Every row gives one point. To make a cloud, some directions were put in groups of two or more. Within a group, all points are equally far from the middle, so they leave a hole (a ring in 2 directions, a hollow ball in 3). The other directions are filled evenly. Then the cloud was stretched, turned, moved and blurred a little. How many holes are there, and how many directions does each take, smallest first?

Cloud:
[[ -9 -37  -1]
 [-28  14 -11]
 [-15  -9   1]
 [ 27 -31   6]
 [-32 -34   8]
 [-46 -15 -20]
 [-14 -62  29]
 [-28 -37 -30]
 [-52  11  -4]
 [ 39  15 -11]
 [ 60 -37 -18]
 [  7 -18 -54]
 [ 15  34   2]
 [ 52 -44  -7]
 [-33 -19  25]
 [ -2 -16 -20]
 [ 33 -17  18]
 [  7  -9   8]
 [-36 -13  13]
 [  2  12  35]
 [-34 -11   1]]
Holes: 0

Cloud, 29 rows:
[[ -6 -29 -41 -14]
 [-18  -4 -48 -17]
 [-45   1   6 -44]
 [ 47 -15   8 -12]
 [ -6  -7  28  26]
 [ 16   6  49   0]
 [ 12  47  36  -1]
 [ 46  34  12  -9]
 [-15 -39  10 -17]
 [ -8  15  15  36]
 [ -6  50  24 -28]
 [ 38  -9  36 -10]
 [ 12   0  -1  44]
 [-46  -3  12 -34]
 [-42  31  -2 -35]
 [ 50  -7   7 -15]
 [ -7  10  41  11]
 [-50  17   1 -30]
 [ 22  44  26 -30]
 [  6 -29 -36 -20]
 [-49  19   3 -33]
 [  9   8  46   9]
 [ 14 -38  -3 -30]
 [-14 -26  -3 -52]
 [ 55   9  14  -3]
 [  5 -34  23   2]
 [-11  26   6  34]
 [ 33  19   7  38]
 [-20  49  -8 -10]]
Holes: 1 (4)

Cloud (52 x 6):
[[-13  -1 -10 -46  44  11]
 [-13 -41 -27 -23  12  32]
 [ -6  39 -15 -48 -16  15]
 [ -7 -34  29  -5 -55  -7]
 [ 43   3 -10 -32 -22 -26]
 [ 18   5   7  -4 -64   3]
 [-52 -25  16   7  -1  -8]
 [-36  54 -16   3  -8  18]
 [ 23  11 -30 -34  34 -31]
 [ -6 -23  30  22  -1 -39]
 [-11  35   5  -7  41  -8]
 [-31 -25 -44   3  33  14]
 [ 56 -10  18 -37  15   8]
 [  6  12  47  27 -26  29]
 [-17  34 -14   3 -55  21]
 [-38  29  24  -4 -26  39]
 [ -9  30 -14  45 -27  30]
 [-39 -10   1 -49 -24 -20]
 [ 48  19  26 -25 -31   1]
 [ 22  34  31   5  30  -3]
 [-32  13 -27 -48   5  26]
 [  6 -49  -4 -29 -36  -6]
 [-25 -16  -3  31   8  35]
 [ 25   3  10  -2 -56 -20]
 [ -8 -18  -4   7 -56 -33]
 [  0  21  42  -5 -15 -41]
 [  3 -20  58   1 -19 -23]
 [ 14  26 -29  21  28 -23]
 [ -6 -41  -4  -2  38 -24]
 [ -6  41  -1 -49 -16  15]
 [ -3  58 -16  16   6   4]
 [ 35 -22  -2 -14  11 -50]
 [ -9  18 -40 -16  35 -30]
 [ -6  37 -11   3   8 -39]
 [-42 -18  -3  -3   0  40]
 [-25   2 -49 -44  22 -12]
 [-14  20   4  29  15  41]
 [-20 -27 -29  29  16  26]
 [  5  28  -6  13  47  10]
 [-26 -13 -54  -7  28  26]
 [ 15 -19 -31   1  53   0]
 [-43  -1  -4 -42  12  22]
 [ 33  28  10  25 -34 -16]
 [ 13 -29 -11 -38  30 -43]
 [-46 -17  19 -37  -6   7]
 [-13 -18  -2  51   2 -10]
 [ 11 -53   8 -15 -33   4]
 [ 38  -1 -45  20  18  13]
 [ 31  23 -33 -42  19  20]
 [ 48  10  -5 -43  20  19]
 [ 21  11   1 -21 -50  29]
 [ 15 -44  33 -12 -22 -33]]
Holes: 1 (6)

Cloud:
[[ 16  15 -12  11  11  26 -64  23]
 [ 39 -43  25  25   7  18 -29   1]
 [ 16  41 -19 -22 -29   9  46 -21]
 [ 42 -30 -17 -35 -39  10   5   1]
 [ 21   5  13  15   5 -13  50  11]
 [ -4   5 -45  11 -22  25  25  52]
 [ -1  38 -37  33  -4  40 -20  30]
 [  6 -34   0 -42 -19  17 -12  21]
 [-38  33  28   4 -33  24 -17  -3]
 [ 39  -1   1 -17 -11  -3  38  42]
 [ 32 -22  27  16 -30   3  -6 -18]
 [ 57  40 -54  41  20  18  32   9]
 [ 26  23   9 -39 -22 -24  18 -15]
 [ 59   1 -11 -11 -13  49 -24 -13]
 [ 47  -4  23  -4  16   3  28  31]
 [ 47 -16   9  21  19 -13  -4 -35]
 [-12  32 -17 -17  27  71   6  -5]
 [ 23  13   0   6  30 -34 -17   2]
 [ 17  38   0  39 -18  34  10  17]
 [ 21  24  12 -21   4  28  28 -44]
 [-24   4 -44  -6  21  27  11  14]
 [ 49 -23  22 -16  -7  42 -53 -14]
 [-13   4 -17 -33 -16   0 -47 -10]
 [-19 -34 -31  -8  29  17  12 -18]
 [-18 -12  -1  -5   9 -52  17   9]
 [ 21  36  -8 -22 -21  25  47  26]
 [ -8  49 -10  -1  -5  61 -36  -7]
 [ 53   1 -12 -23  -1  -8  -6 -41]
 [ 30 -15  -3 -42  -7 -11   3  41]
 [ -5 -14  31   4  18  71   2  21]
 [ 28 -41 -57  -8 -12  -2  44   0]
 [-14  26  -8   5 -34 -18 -21  39]
 [ 23 -55  -9 -35  20  16  -7 -25]
 [ 41  66 -23 -17   2  41  25  -9]
 [-32  16  16 -35 -14  30 -37  -6]
 [-18  23   1 -34  13  12  -1 -47]
 [ 22  29  36 -38 -13  11 -29  15]
 [ -7 -13 -30 -31 -34  30   7  25]
 [  2  15  19   2  16 -14 -43  17]
 [ 33  26 -43  39 -27  15  23   9]
 [  8  15 -67  29  10  25  -1  23]
 [ 66  13 -27  14   8 -40  27  27]
 [ 34  28  52  17  -6  18 -17  10]
 [ 54  -5 -19   4  26 -33 -33  21]
 [-24  14   7   8  -2 -12  10  34]
 [ 34  19 -30 -56 -14 -36   6  17]
 [-38  29  18  21 -16  35 -21  -2]
 [ -2  -4 -19   4 -23  10  21  55]
 [ 57   1 -16 -19 -13  56 -31   4]
 [ 33   8 -95  13  10 -33  41   8]
 [ 11 -22  40  -5   4  33  12  31]
 [ 17 -19 -20 -29 -46  28  14   9]
 [  2  16 -33  26 -43  14  -7  31]
 [ -1   7  24  23 -19  53 -26 -13]
 [-33  20   1   9  -4   3  52  18]
 [ 71 -28 -43 -38   1  -1   2  14]
 [-17  68 -15  -7 -16   8 -16   5]
 [-35  26 -34 -16   1   8  60  -9]
 [-18  27  -2  35  36  27  17 -24]
 [-25 -17  -2 -34   2 -23  16  21]
 [ -4  11 -21 -26   3  56 -29 -19]
 [ 34  11 -11  11 -33  16 -41  37]
 [ 29 -31 -24  -7   4  48  19   0]
 [ 43 -17  10 -21 -35  30 -17  -7]
 [ -6 -32  10 -57  -9 -27  -2   3]
 [ 64 -16 -39 -20  17 -32   6  45]
 [ 11  37 -71 -24  13 -17  51  11]
 [ 14 -10 -20 -15  45 -10  29 -19]
 [ 21  19 -22  -6 -44  43   0  -5]
 [ 58 -29 -11 -42 -23 -17  20   2]
 [-28  45  19  -8 -38  15  14 -18]
 [  0   4 -63   5   8  42  29  12]
 [ 51   6   5 -34  -9  33  -7  49]
 [ 21 -15 -52 -26 -33  23  17 -10]
 [-18  23  42  26  22  26  17   7]
 [ 26 -16  -4  -6  35  -9  48 -25]
 [-13 -26 -45  -9 -12  31  27   6]
 [ -4 -21 -14  16 -12   4 -22  31]
 [  4 -37  23   0   4 -31 -28  17]]
Holes: 2 (2, 4)
